Rows are points. The ring and each string are closed loops that go straight from each point to the next, and from the last back to the first. Before rounding, they use only three directions, however many columns there are. Count how often each string passes through the ring. Passing back the other way cancels.

Ring:
[[ 0.37 -1.74  0.27  1.23]
 [ 1.09 -0.36  1.15  0.09]
 [ 1.46  0.88  1.39 -0.81]
 [ 1.63  2.30  1.16 -1.72]
 [ 0.91  3.42  0.01 -1.88]
 [ 0.21  3.46 -0.70 -1.42]
 [-1.06  2.60 -1.76 -0.08]
 [-1.59  0.68 -2.14  1.27]
 [-1.27 -0.89 -1.79  1.84]
 [-0.37 -2.01 -0.74  1.82]]
String, 17 rows:
[[ 1.73  0.61  0.59 -1.08]
 [ 2.48  0.45  1.86 -1.41]
 [ 0.84  1.04  1.88 -0.25]
 [ 0.32  1.10  1.19  0.05]
 [ 0.54  1.07  0.84 -0.21]
 [ 0.72  2.10  1.57 -0.73]
 [ 2.23  2.55  1.91 -2.23]
 [ 2.89  3.00  1.46 -3.12]
 [ 1.31  4.51  0.59 -2.66]
 [-0.17  4.16 -0.32 -1.35]
 [ 0.36  1.85 -0.47 -0.71]
 [ 1.11  1.68 -0.55 -1.30]
 [ 0.42  4.54 -0.95 -2.20]
 [-0.61  5.05 -0.61 -1.47]
 [ 0.24  4.29  0.01 -1.72]
 [ 1.82  4.08  1.03 -2.81]
 [ 2.78  1.71  1.27 -2.42]]
Times through: 1

Ring (7 x 9):
[[ 1.42  2.13  0.93  1.06 -1.76 -1.12  0.69 -1.83  2.31]
 [ 2.19  2.88  0.11  1.29 -2.15 -0.04  0.85 -2.01  0.68]
 [ 1.11  2.52 -0.82  0.14 -1.21 -0.18  0.53 -1.47 -1.48]
 [-1.36  1.17 -0.91 -1.65  0.58 -1.85 -0.09 -0.71 -1.94]
 [-3.07 -0.59  0.03 -2.56  1.44 -3.59 -0.54  0.46 -0.55]
 [-2.60 -1.04  0.95 -1.90  0.77 -3.80 -0.43  0.82  1.14]
 [-0.63  0.20  1.53 -0.23 -0.63 -2.86  0.13 -0.37  2.87]]
String, 26 rows:
[[ 0.98  1.17  0.61  0.52 -1.70 -1.08  0.47 -0.36  0.89]
 [-0.04  1.72  0.77  0.00 -0.54 -2.10  0.36 -1.92  2.09]
 [-1.22  2.29  1.34 -0.43  0.74 -3.53  0.25 -3.86  4.32]
 [-0.39  1.32  1.83  0.20 -0.44 -3.07  0.33 -2.18  4.43]
 [ 1.29 -0.10  1.86  1.11 -2.56 -1.52  0.48  0.98  2.77]
 [ 0.43 -0.81  2.01  0.54 -2.04 -2.19  0.25  1.51  2.84]
 [-2.80 -0.92  1.92 -1.59  0.93 -4.67 -0.37 -0.11  3.63]
 [-4.40 -0.95  1.55 -2.78  2.45 -5.67 -0.70 -0.74  3.27]
 [-3.58 -2.05  1.55 -2.39  1.26 -4.85 -0.68  1.44  2.11]
 [-1.70 -2.15  1.23 -1.34 -0.52 -3.11 -0.37  2.90  0.60]
 [-0.57 -0.52  0.65 -0.67 -0.91 -2.05 -0.01  1.37  0.14]
 [-0.72  0.28  0.43 -0.76 -0.44 -2.16  0.03  0.18  0.32]
 [-4.20 -0.06  0.47 -3.02  2.67 -4.89 -0.65 -1.30  1.32]
 [-1.76  0.59  0.37 -1.42  0.65 -2.99 -0.13 -0.87  0.79]
 [ 0.38 -0.25  0.63 -0.03 -1.69 -1.34  0.19  1.50  0.01]
 [-0.35 -1.13  1.08 -0.42 -1.38 -2.09 -0.01  2.17  0.61]
 [-0.61  0.11  0.73 -0.58 -0.63 -2.25  0.06  0.31  0.86]
 [-2.64  0.52  0.90 -1.75  1.41 -4.05 -0.26 -1.60  2.30]
 [-2.56  0.47  1.38 -1.50  1.29 -4.32 -0.21 -1.80  3.39]
 [-1.09  1.03  0.63 -0.82  0.18 -2.72  0.07 -1.35  1.55]
 [ 1.74  0.41  0.85  1.02 -2.72 -0.53  0.54  1.10  0.61]
 [ 2.36  0.91  1.32  1.69 -3.14 -0.45  0.76  0.37  1.92]
 [ 1.19  2.69  1.60  1.28 -1.38 -1.87  0.77 -3.27  4.44]
 [-0.05  3.01  1.06  0.29 -0.06 -2.53  0.53 -4.13  3.84]
 [-0.36  2.49  0.71 -0.13  0.05 -2.44  0.38 -3.27  2.68]
 [ 0.67  1.29  0.54  0.31 -1.36 -1.30  0.42 -0.69  0.95]]
Times through: 0
String (28 x 9):
[[ 3.33  2.04  0.69  2.18 -3.57  0.58  1.02 -0.44  1.01]
 [ 2.84  3.53  0.46  1.94 -2.51  0.11  1.08 -2.91  1.84]
 [ 0.56  3.49  0.19  0.36 -0.39 -1.49  0.63 -3.95  1.91]
 [ 0.46  2.02  0.25  0.13 -0.86 -1.38  0.44 -1.76  0.91]
 [ 2.24  1.44  0.41  1.27 -2.76  0.02  0.72  0.07  0.20]
 [ 4.31  2.19  0.59  2.78 -4.42  1.41  1.21 -0.05  0.56]
 [ 2.59  4.04  0.73  1.97 -2.11 -0.36  1.12 -4.01  2.98]
 [ 0.01  3.44  0.78  0.25  0.08 -2.35  0.57 -4.59  3.49]
 [-0.75  1.72  0.51 -0.56  0.13 -2.47  0.20 -2.14  1.70]
 [ 1.33  0.81  0.76  0.77 -2.18 -0.84  0.50  0.31  0.84]
 [ 2.23  0.42  1.59  1.66 -3.22 -0.67  0.70  0.88  2.23]
 [-0.20  0.29  1.99  0.27 -1.03 -2.86  0.26 -0.56  3.91]
 [-2.70  0.13  1.93 -1.39  1.25 -4.77 -0.23 -1.72  4.49]
 [-1.62  0.33  1.00 -1.08  0.38 -3.28 -0.08 -0.79  2.03]
 [-0.35  0.14  0.79 -0.38 -0.87 -2.10  0.11  0.37  0.95]
 [ 0.57 -0.76  1.10  0.24 -2.10 -1.44  0.21  2.11  0.65]
 [-0.97  0.61  0.49 -0.85 -0.09 -2.45  0.03 -0.52  0.82]
 [-3.25 -0.03  0.92 -2.21  1.76 -4.46 -0.43 -1.10  2.10]
 [-3.93 -1.11  1.50 -2.52  1.95 -5.24 -0.64 -0.20  2.86]
 [-2.13 -1.74  1.84 -1.30  0.00 -3.95 -0.35  1.61  2.55]
 [ 0.75 -1.07  1.41  0.45 -2.40 -1.47  0.23  2.49  1.08]
 [-0.78  0.58  0.66 -0.66 -0.29 -2.41  0.08 -0.48  1.13]
 [-1.91  0.63  1.12 -1.17  0.75 -3.65 -0.09 -1.50  2.67]
 [-1.62  0.64  2.10 -0.55  0.43 -4.12  0.05 -2.01  4.94]
 [ 0.27  1.17  2.07  0.71 -1.13 -2.69  0.46 -1.74  4.67]
 [-0.84  2.36  1.41 -0.14  0.41 -3.30  0.34 -3.81  4.43]
 [-0.48  1.93  0.65 -0.31 -0.04 -2.40  0.29 -2.42  2.12]
 [ 1.43  1.29  0.58  0.81 -2.07 -0.72  0.56 -0.27  0.77]]
Times through: 2

Ring (8 x 14):
[[ 1.90  0.00  1.18  0.57 -0.04 -0.91 -0.57 -0.89 -1.52  2.87 -1.85 -1.33
   1.87  1.06]
 [-0.09  0.85 -1.21 -0.20 -0.86  1.92 -0.29 -2.20  0.46  1.77  0.74 -1.38
   1.27  1.05]
 [-2.19  1.16 -3.15 -1.02 -1.88  4.01  0.65 -3.11  2.50 -0.06  3.15 -0.29
   0.25  0.75]
 [-2.55  0.30 -3.01 -0.97 -2.54  3.16  1.72 -2.65  2.98 -1.80  3.59  1.51
  -0.90  0.13]
 [-1.51 -0.59 -1.39 -0.54 -2.28  1.03  2.06 -1.62  1.95 -1.83  2.08  2.40
  -0.96 -0.12]
 [ 0.17 -1.29  1.05 -0.11 -1.35 -1.53  1.94 -0.38  0.12 -0.56 -0.64  2.64
  -0.11  0.00]
 [ 2.04 -1.42  3.20  0.34 -0.09 -3.41  1.09  0.48 -1.92  1.70 -3.39  1.64
   1.35  0.49]
 [ 2.82 -0.92  3.15  0.74  0.37 -3.17  0.01  0.26 -2.59  2.99 -3.75 -0.06
   2.03  0.87]]
String, 27 rows:
[[ 0.95 -0.84  1.08  0.27 -0.88 -1.38  0.92 -0.55 -0.56  0.70 -1.07  1.05
   0.56  0.37]
 [ 2.17 -1.43  2.40  0.85 -0.52 -3.13  0.77  0.24 -1.69  1.11 -2.43  1.12
   0.71  0.28]
 [ 3.38 -1.74  4.77  0.76  0.64 -5.01  0.69  1.23 -3.32  2.89 -5.25  1.29
   2.08  0.67]
 [ 2.86 -1.11  4.59  0.15  0.99 -4.02  0.53  0.82 -3.12  3.75 -5.37  0.86
   2.87  1.08]
 [ 1.73 -0.51  2.81 -0.14  0.40 -2.10  0.47 -0.12 -1.87  3.04 -3.47  0.44
   2.38  1.07]
 [ 2.06 -0.38  2.92  0.00  0.60 -2.15  0.11 -0.13 -2.18  3.54 -3.73 -0.10
   2.66  1.20]
 [ 3.53 -0.51  3.48  0.94  0.96 -3.17 -0.84  0.20 -3.33  4.37 -4.50 -1.38
   2.89  1.28]
 [ 3.41 -0.47  2.23  1.46  0.31 -2.54 -1.13 -0.22 -2.77  3.43 -3.01 -1.90
   1.97  1.00]
 [ 2.28 -0.41  0.75  1.28 -0.56 -1.33 -0.66 -0.80 -1.46  1.90 -1.12 -1.37
   0.93  0.65]
 [ 1.59  0.78  0.33  0.38  0.10  0.45 -1.20 -1.57 -1.24  3.59 -1.29 -2.54
   2.35  1.43]
 [ 0.04  1.36 -0.78 -0.56 -0.20  2.24 -0.71 -2.31  0.02  3.18 -0.13 -2.11
   2.36  1.55]
 [-0.75  0.96 -0.99 -0.88 -0.73  2.23  0.23 -2.23  0.77  1.86  0.49 -0.65
   1.60  1.17]
 [-0.14  0.21 -0.92 -0.08 -1.22  1.11  0.37 -1.79  0.59  0.73  0.81 -0.22
   0.57  0.64]
 [-0.98  0.61 -1.36 -0.71 -1.24  2.10  0.61 -2.18  1.18  0.78  1.20 -0.03
   0.81  0.80]
 [-4.41  2.58 -4.79 -2.62 -1.87  7.23  0.84 -4.48  4.14  0.44  4.51 -0.57
   1.06  1.35]
 [-4.25  2.03 -5.15 -2.06 -2.48  6.72  1.07 -4.31  4.36 -0.83  5.27 -0.11
  -0.01  0.86]
 [-1.61  0.37 -3.25 -0.14 -2.51  2.93  0.81 -2.71  2.43 -1.43  3.71  0.17
  -0.99  0.15]
 [-0.39 -0.12 -0.84 -0.16 -1.48  0.82  0.89 -1.61  0.84  0.02  0.96  0.62
   0.14  0.40]
 [-2.85  0.61 -2.78 -1.47 -2.20  3.53  1.78 -2.75  2.98 -1.16  3.15  1.52
  -0.27  0.41]
 [-3.90  0.49 -3.76 -1.75 -2.95  4.28  2.48 -3.07  4.11 -2.63  4.55  2.49
  -1.20  0.04]
 [-3.53 -0.04 -3.22 -1.48 -3.04  3.30  2.78 -2.60  3.83 -3.09  4.19  3.12
  -1.56 -0.21]
 [-1.82 -0.31 -1.26 -0.98 -2.02  1.41  2.12 -1.74  2.02 -1.33  1.79  2.42
  -0.46  0.11]
 [-0.41 -0.51 -0.30 -0.26 -1.51  0.17  1.39 -1.24  0.77 -0.34  0.57  1.50
  -0.02  0.24]
 [ 0.51 -1.14  0.01  0.60 -1.75 -1.06  1.25 -0.77  0.26 -0.92  0.48  1.52
  -0.70 -0.13]
 [ 0.27 -1.72  1.26  0.06 -1.57 -2.13  2.28 -0.09  0.12 -1.19 -0.62  3.28
  -0.58 -0.27]
 [ 0.29 -1.59  2.55 -0.63 -0.78 -2.56  2.52  0.26 -0.45  0.07 -2.27  3.68
   0.61  0.15]
 [ 0.41 -1.02  2.41 -0.73 -0.38 -1.92  1.90 -0.07 -0.66  1.12 -2.47  2.61
   1.32  0.54]]
Times through: 1
String, 27 rows:
[[ 0.46  0.10 -0.79  0.37 -1.17  0.68  0.00 -1.66  0.18  0.88  0.65 -0.71
   0.50  0.61]
 [-1.02  1.34 -2.58 -0.48 -1.30  3.46 -0.32 -2.95  1.44  1.27  2.20 -1.68
   0.94  1.06]
 [-2.78  2.02 -3.43 -1.76 -1.40  5.33  0.33 -3.67  2.71  1.15  3.01 -1.02
   1.30  1.31]
 [-1.60  0.82 -1.68 -1.14 -1.30  2.75  0.86 -2.43  1.65  0.68  1.52  0.23
   0.89  0.87]
 [-0.20 -0.09 -1.08  0.09 -1.56  0.88  0.64 -1.70  0.80 -0.02  1.21  0.24
   0.00  0.37]
 [-0.38 -0.10 -1.36  0.10 -1.74  1.06  0.72 -1.79  1.03 -0.34  1.58  0.33
  -0.24  0.29]
 [-1.07  0.16 -1.35 -0.57 -1.60  1.65  1.07 -1.96  1.39 -0.13  1.49  0.76
   0.16  0.47]
 [-2.19  0.41 -2.23 -1.13 -1.99  2.79  1.54 -2.44  2.40 -0.82  2.53  1.29
  -0.14  0.41]
 [-0.79 -0.21 -1.23 -0.24 -1.80  1.07  1.18 -1.72  1.28 -0.63  1.54  1.04
  -0.28  0.23]
 [-0.51 -0.40 -0.95 -0.07 -1.77  0.62  1.19 -1.52  1.05 -0.66  1.29  1.13
  -0.35  0.16]
 [-1.11 -0.17 -0.68 -0.78 -1.52  1.01  1.57 -1.58  1.27 -0.28  0.90  1.64
   0.20  0.38]
 [-1.99 -0.64 -0.83 -1.18 -2.08  0.94  2.67 -1.44  2.07 -1.72  1.50  3.34
  -0.60 -0.03]
 [-0.81 -1.47  0.15 -0.35 -2.09 -0.91  2.67 -0.64  1.19 -2.06  0.70  3.66
  -1.07 -0.39]
 [-0.72 -1.33  1.39 -0.96 -1.30 -1.33  2.81 -0.31  0.58 -0.76 -0.91  3.92
   0.11  0.03]
 [ 0.06 -0.92  1.37 -0.54 -0.89 -1.20  1.81 -0.47 -0.06  0.38 -1.25  2.37
   0.69  0.36]
 [ 0.79 -0.91  1.01  0.21 -0.99 -1.35  1.09 -0.55 -0.41  0.45 -0.92  1.30
   0.42  0.30]
 [ 2.36 -1.83  2.54  1.11 -0.74 -3.70  0.99  0.50 -1.74  0.54 -2.38  1.56
   0.25  0.03]
 [ 2.81 -1.86  4.65  0.43  0.41 -4.85  1.23  1.22 -2.85  2.30 -4.95  2.09
   1.82  0.53]
 [ 2.46 -1.27  4.65 -0.13  0.85 -4.06  1.03  0.90 -2.82  3.30 -5.29  1.62
   2.68  0.96]
 [ 1.34 -0.70  1.61  0.24 -0.44 -1.62  0.62 -0.43 -1.08  1.57 -1.85  0.62
   1.18  0.62]
 [ 2.24 -0.73  3.15  0.20  0.46 -2.71  0.32  0.13 -2.27  3.11 -3.80  0.33
   2.32  1.00]
 [ 1.17 -0.32  1.62 -0.07 -0.15 -1.13  0.44 -0.63 -1.10  2.24 -2.08  0.25
   1.74  0.90]
 [ 1.68 -0.68  0.89  0.87 -0.77 -1.43  0.11 -0.66 -1.03  1.21 -1.03 -0.18
   0.65  0.47]
 [ 3.21 -0.53  2.04  1.42  0.14 -2.43 -0.96 -0.27 -2.54  3.07 -2.71 -1.66
   1.74  0.90]
 [ 2.51  0.49  1.78  0.51  0.74 -0.89 -1.32 -0.91 -2.32  4.56 -2.97 -2.50
   3.04  1.59]
 [ 0.41  0.56  0.26 -0.41 -0.24  0.75 -0.06 -1.56 -0.36  2.58 -0.91 -0.84
   1.99  1.21]
 [ 0.28  0.21 -0.27 -0.08 -0.83  0.65  0.21 -1.56  0.06  1.42 -0.03 -0.40
   1.06  0.81]]
Times through: 3

Ring (7 x 14):
[[ 3.98 -0.26  2.27  1.18  1.14 -1.75 -0.35  0.48  1.16  2.40 -0.50  1.83
  -0.40 -0.54]
 [ 3.11  0.51 -0.25  0.27  0.77 -0.38  0.56  0.45  1.00  1.54 -0.83  1.35
  -0.59 -1.03]
 [-0.41  1.33 -3.39 -0.70 -0.38  1.22  1.21  0.58 -0.26 -0.77 -1.04 -0.55
  -0.26 -1.11]
 [-2.60  0.93 -2.99 -0.28 -1.15  0.21  0.61  1.06 -2.01 -1.46 -1.51 -2.15
   0.45 -1.00]
 [-2.68 -0.48  0.94  1.34 -1.11 -2.55 -1.08  1.45 -3.00 -0.57 -1.46 -2.55
   1.18 -0.29]
 [-0.69 -1.07  3.71  2.10 -0.17 -3.02 -1.86  0.98 -1.30  0.40 -0.21 -0.86
   0.94  0.69]
 [ 1.35 -1.04  4.31  2.11  0.55 -2.80 -1.71  0.66  0.05  1.30  0.20  0.53
   0.46  0.72]]
String, 30 rows:
[[-1.09  0.14  0.57  0.75 -0.20 -0.30 -0.59  0.47 -0.12 -0.83  0.32 -0.47
   0.34  0.58]
 [ 0.37 -0.69  2.65  1.64  0.03 -2.56 -1.21  0.94 -0.93  0.85 -0.62 -0.40
   0.57  0.05]
 [ 2.19 -1.81  5.95  2.91  0.55 -5.03 -2.27  1.23 -1.19  2.68 -0.94  0.15
   0.81  0.09]
 [ 2.44 -1.68  6.36  2.84  0.93 -4.02 -2.38  0.71  0.22  2.25  0.32  1.04
   0.55  0.96]
 [ 2.43 -1.14  5.27  2.28  1.09 -2.53 -1.91  0.29  1.27  1.62  1.02  1.58
   0.20  1.25]
 [ 0.69 -0.08  1.90  1.05  0.50 -0.42 -0.81  0.16  1.13  0.02  0.93  0.82
   0.02  0.92]
 [ 1.47 -0.30  1.89  1.21  0.40 -1.71 -0.67  0.67  0.03  1.09 -0.43  0.43
   0.12 -0.13]
 [ 4.33 -0.96  3.77  1.92  1.06 -3.65 -0.93  0.97  0.02  3.38 -1.36  1.35
  -0.02 -0.93]
 [ 6.66 -0.98  4.38  1.96  1.79 -3.73 -0.74  0.75  1.16  4.57 -1.28  2.71
  -0.50 -1.16]
 [ 5.86 -0.26  2.59  1.18  1.69 -1.86 -0.12  0.36  1.94  3.41 -0.60  2.83
  -0.78 -0.87]
 [ 5.18  0.14  1.28  0.71  1.44 -1.12  0.31  0.34  1.80  2.83 -0.71  2.49
  -0.83 -1.05]
 [ 5.86  0.22  0.68  0.56  1.42 -1.51  0.68  0.59  1.34  3.46 -1.59  2.40
  -0.92 -1.86]
 [ 2.23  1.13 -1.66 -0.38  0.69  1.35  1.00  0.04  1.81  0.35  0.00  1.48
  -0.81 -0.57]
 [-0.24  0.81 -1.18 -0.02  0.01  0.95  0.32  0.25  0.65 -0.80  0.22  0.13
  -0.17  0.08]
 [ 0.23  0.39 -0.39  0.41 -0.04 -0.40  0.06  0.64 -0.21  0.04 -0.61 -0.18
   0.04 -0.43]
 [ 1.20  0.85 -2.05 -0.18 -0.03 -0.15  0.95  0.81 -0.42  0.63 -1.64 -0.10
  -0.28 -1.57]
 [ 0.26  1.67 -4.71 -1.14 -0.42  1.34  1.89  0.76 -0.55 -0.32 -1.94 -0.58
  -0.47 -2.05]
 [-2.39  2.22 -5.95 -1.68 -0.89  3.35  1.93  0.30 -0.06 -2.60 -0.52 -1.14
  -0.37 -0.86]
 [-2.40  1.39 -3.35 -0.71 -0.72  2.04  0.82  0.33 -0.12 -2.25  0.02 -1.05
   0.00 -0.05]
 [-1.69  0.83 -1.95 -0.09 -0.62  0.56  0.35  0.65 -0.73 -1.28 -0.53 -1.11
   0.21 -0.31]
 [-0.75  0.26 -0.74  0.49 -0.56 -1.14  0.01  1.08 -1.59 -0.06 -1.48 -1.27
   0.41 -0.91]
 [-2.53  0.28 -2.32  0.33 -1.61 -2.27  0.32  1.97 -4.32 -0.24 -3.50 -3.41
   0.99 -2.23]
 [-3.95  0.17 -2.26  0.46 -2.01 -2.38  0.02  2.09 -4.98 -0.94 -3.41 -4.19
   1.33 -1.92]
 [-4.08  0.26 -1.52  0.47 -1.61 -1.17 -0.30  1.43 -3.32 -1.72 -1.67 -3.26
   1.12 -0.60]
 [-2.53  0.33 -0.62  0.48 -0.80 -0.25 -0.37  0.77 -1.25 -1.47 -0.30 -1.59
   0.61  0.21]
 [-1.02 -0.18  0.66  1.03 -0.53 -1.80 -0.63  1.09 -1.67 -0.04 -1.10 -1.32
   0.65 -0.37]
 [-0.80 -0.83  1.98  1.70 -0.66 -3.61 -1.16  1.59 -2.87  0.85 -1.99 -1.87
   1.03 -0.79]
 [-2.04 -1.87  4.32  2.86 -1.13 -5.95 -2.41  2.18 -4.68  1.11 -2.52 -3.14
   1.88 -0.54]
 [-2.42 -1.46  4.04  2.49 -0.85 -4.16 -2.34  1.50 -3.03  0.03 -0.90 -2.34
   1.57  0.57]
 [-2.44 -0.40  2.05  1.39 -0.48 -1.08 -1.48  0.59 -0.74 -1.32  0.74 -1.14
   0.85  1.35]]
Times through: 5
String, 25 rows:
[[-0.11  0.67 -1.08  0.10 -0.09  0.33  0.29  0.49  0.08 -0.43 -0.34 -0.15
  -0.06 -0.30]
 [-1.42  1.74 -3.97 -1.09 -0.38  2.85  1.28  0.06  0.81 -2.07  0.27 -0.27
  -0.41 -0.15]
 [-1.39  1.91 -5.39 -1.39 -0.79  2.20  1.87  0.62 -0.62 -1.55 -1.38 -1.13
  -0.32 -1.52]
 [-1.81  1.54 -5.05 -1.03 -1.16  0.84  1.63  1.16 -2.08 -1.12 -2.43 -2.06
   0.08 -2.09]
 [-3.67  1.63 -5.20 -1.09 -1.52  1.60  1.35  0.97 -2.06 -2.47 -1.57 -2.61
   0.31 -1.23]
 [-2.68  0.97 -2.18 -0.22 -0.77  1.26  0.27  0.45 -0.48 -2.14  0.11 -1.28
   0.26  0.25]
 [-0.74  0.16 -0.12  0.65 -0.41 -1.02 -0.24  0.90 -1.13 -0.19 -0.92 -0.97
   0.40 -0.43]
 [-1.53 -0.35  0.10  1.10 -1.07 -3.03 -0.51  1.76 -3.51  0.39 -2.66 -2.54
   1.01 -1.43]
 [-3.44 -0.62  0.37  1.40 -1.68 -3.60 -1.00  2.05 -4.72 -0.36 -2.81 -3.77
   1.56 -1.16]
 [-4.07 -0.42  0.62  1.28 -1.47 -2.24 -1.21  1.46 -3.37 -1.42 -1.22 -3.18
   1.41  0.06]
 [-3.16 -1.19  2.68  2.13 -1.28 -4.06 -1.91  1.77 -3.92 -0.25 -1.67 -3.12
   1.67 -0.06]
 [-3.02 -1.24  3.42  2.25 -0.99 -3.58 -2.19  1.41 -2.96 -0.51 -0.69 -2.50
   1.56  0.71]
 [-2.59 -0.41  2.05  1.40 -0.53 -1.09 -1.51  0.60 -0.80 -1.39  0.75 -1.22
   0.88  1.38]
 [-0.70 -0.23  1.49  1.15 -0.16 -1.26 -0.91  0.68 -0.54 -0.24 -0.02 -0.55
   0.49  0.44]
 [ 1.01 -1.27  4.29  2.30  0.21 -3.82 -1.78  1.12 -1.20  1.64 -0.79 -0.28
   0.76  0.11]
 [ 2.76 -2.14  7.31  3.32  0.88 -5.34 -2.73  1.06 -0.60  2.98 -0.35  0.72
   0.79  0.61]
 [ 2.46 -1.32  5.57  2.45  1.02 -3.08 -2.03  0.46  0.83  1.88  0.68  1.36
   0.32  1.07]
 [ 3.95 -1.31  5.75  2.44  1.42 -3.23 -1.82  0.41  1.35  2.72  0.50  2.09
   0.03  0.72]
 [ 5.36 -1.32  5.49  2.39  1.60 -3.89 -1.45  0.67  1.05  3.84 -0.51  2.32
  -0.14 -0.24]
 [ 2.95 -0.50  2.55  1.43  0.76 -2.37 -0.67  0.74  0.23  2.14 -0.80  1.01
  -0.04 -0.52]
 [ 1.92 -0.22  1.48  1.09  0.41 -1.84 -0.41  0.79 -0.15  1.44 -0.91  0.44
   0.04 -0.60]
 [ 4.79 -0.39  2.16  1.25  1.12 -2.68 -0.15  0.85  0.41  3.32 -1.59  1.63
  -0.38 -1.43]
 [ 6.16  0.24  0.75  0.55  1.54 -1.41  0.71  0.52  1.60  3.56 -1.49  2.63
  -1.00 -1.83]
 [ 2.57  1.22 -1.89 -0.50  0.78  1.51  1.16  0.00  1.99  0.48 -0.05  1.68
  -0.93 -0.70]
 [-0.42  0.60 -0.71  0.21 -0.08  0.43  0.08  0.38  0.27 -0.69  0.06 -0.12
  -0.01  0.08]]
Times through: 2
